Each wall is flat, endless, passes through zero and stands at right angles to its row. A trip goes straight from one point to another. List the walls that it crosses, first one first.
In the rows, 128 means zero.

Walls:
(1): [141  86]
(2): [135 143]
(3): [204 112]
(4): [ 73 152]
(5): [139 166]
(6): [131 141]
(7): [99 91]
(8): [108  96]
(9): [160 125]
(10): [105  78]
Trips:
[145  92] to [110 124] => 9, 3, 4, 1
[105 119] to [135 103] => 4, 3, 9
[123 122] to [ 98 125] => 1

Walls:
(1): [130  89 144 149 138 134 113  74  86 126 120 122]
(2): [ 93 122 177  84 159 150 148 145 131 137  98 136]
(3): [134 138 156 124 183 118 103 184 110  85 129 151]
(4): [138 142 176 115  94 190 145 146 125 137 149 170]
(5): [146 161 187 120 127 136 119 138 127  63 172 135]
(6): [117 144  94 147 141 146 110 158 137 157 163 152]
(7): [ 98 113 159 146  79  96 134  77 117  72 148 165]
(8): [122 129 120 138 186 157 151 146 125 107  87 170]
(9): [102 136 126 188 144  79 135  73 114 111 136  84]
(10): [149 137  95 144  97 115 170  77 110 142  84 121]
(11): [ 79 188 132 121  94 147 116 144  98 168  84 174]
(12): [127 147 182 136  89  90 147 143  99  93 146 122]
Trips:
[180  86 128 131 127 129 136 145 101 187 115  82] to [163 139 100 114 136 101 123 158 167 103 126 125] => 1, 3, 6, 10, 5, 8
[116 138 100 129 100 125 166 102  85  98 139 100] to [120 109 156 120 122 131 168 126  85 154 125 133] => 5, 11, 4, 2, 8, 9

Walls:
(1): [121 130  69 117  86 114 124  89 156 123 148 127 113  78 129  96  99 134
 126 125 134 122  96 131 123 135  74 163 184 136 158 129 130 111  92 123
 117  98  86 175 115 148 131 114 114 116 105 139]
(2): [112 173 115 144  96 115  81 112 197 137 115 103 175 123 150 183 132 134
 170 161 159 162 153 119 143 123  96 158  80 154 159 148  79 148  88 104
 199 200  98 135 106 111  82  77 150 163 117 138]
(3): [171 153 121 191 126 177 161 119 173 128 142 130 149 109 135 188 129 128
 165 128  96 157 110 146  65 174  92 135 110 131 155 156 117  85  71 106
 125 180 125 148 130 139 110 168 155 173 117 135]
(4): [174 106  70  71 134  94 159  88  86 145 124 113 146 111 105  49 120 140
 102 145 104 133 130 111 104 120 135 162 113 142 133  90 114 110 162 177
 115  95 114 186 127  95 143 165 144 126  88 138]
(5): [144 104 110  67 119 151 213 160 113 111 143  70 147 151 207 128  94 100
 120 162 151 131 118 176 117  62 239 146 127 120 135 112  56 142 126 153
  99 160 107  95 139 125  77 161 112  99 124 134]
(6): [147 108 148 123 145 161 111 100 181 139 124 158  97 146 167 118 127 147
 107 126 115 174 116 150 173 116 125 160  95 132 121  93 137 123 114 147
 164 165 119 159 151 123 150 137 151 127 160 142]
(7): [158 107 167 104 147 106 136 105  61 136  73 181 118  51 161 130 132  96
 111 132  64 109 133 126 159  92 151  93 178 162 142 119 186 163 146 140
 148 134 131 121 104  55 177 121 142 164 103 102]
(8): [135 168 188 134 127 129 126 156 147 102 105 130 117 114 173  99 133 117
 132 150 187 118 121 123 173  69  96 141 131 161  89  96 132 134  84 105
 123 138  49 143 131 169  75 138 118 129 157 147]
Trips:
[122 112  53 138 162 121 117 122 164  99 168 143 114  99 113 174 114  78
 139 173 124 155 173 116  93  96 170 134 114  83 103 120 152 124 114 185
 112 177 122 138 109 150 124 127  98 138 120 132] to [154 127 135  92 145 108 113 112 107 115 135 166 155 152 106  83 105 159
  65  99 114 148  88 144 127  69 142 162 154 141 166 136  97 164 120  74
 134  73 120 108 156  97  90 130 148 153 109 161] => 3, 7, 2, 8
[110 101 150 169 106 139 108 117 103 116 102 130 134 137 167 171 111 182
  94 163 137 188 160 111  80 114 138 134 111  82 164 144 180 131  81 100
 140 137 131 123 147 160 146 124  92 142 126 108] to [142 124  90 135 129 134 128  90 105 175 167 141 133 127  94 102 164 147
 144 124 105 151  76 141 107 139  49 107 159 117 138 139 115 135 170 163
  97 145 119 108 149 187  82 154 112 142 119  95] => 1, 6, 2, 4
[105 194 102 125  61 138 125  83 174  97 142 120 146 111 158 164 113 109
 159 177 150  80 118  97 123 123 144 168 145 110 139 126 113 147 149 133
 144 158 137 135  97 124 112 156 111 134 146 123] to [172 127 103 137 149 108 140 150 123  76  87 114 167 135  92 128 128 121
 157 125 106 101  77 131 136 100 141 113 129 135 133 136 166 128  93  71
 116 142 135 117 145 115 174 160 119 148 185 153] => 7, 1, 2, 5
[ 57 130 117 114 100 122 124 194 100 123 125  97  38 126 110  88 107 141
 108 142 148  99 122  67 146 108 132 125 115 157  82 182 129 151 118 118
  72 149 103  98 151 113 150 157 116 184 126 164] to [136 144 134 119 177 143 103 122 126 156 134 125 137 151 153 119 141 118
 132 138 175 119  72  87 149  93  85 132 139 110 134  97 116 128  97 151
 134 108 104 154 126 133 119 143 123 123  86 117] => 1, 4, 6, 2, 5
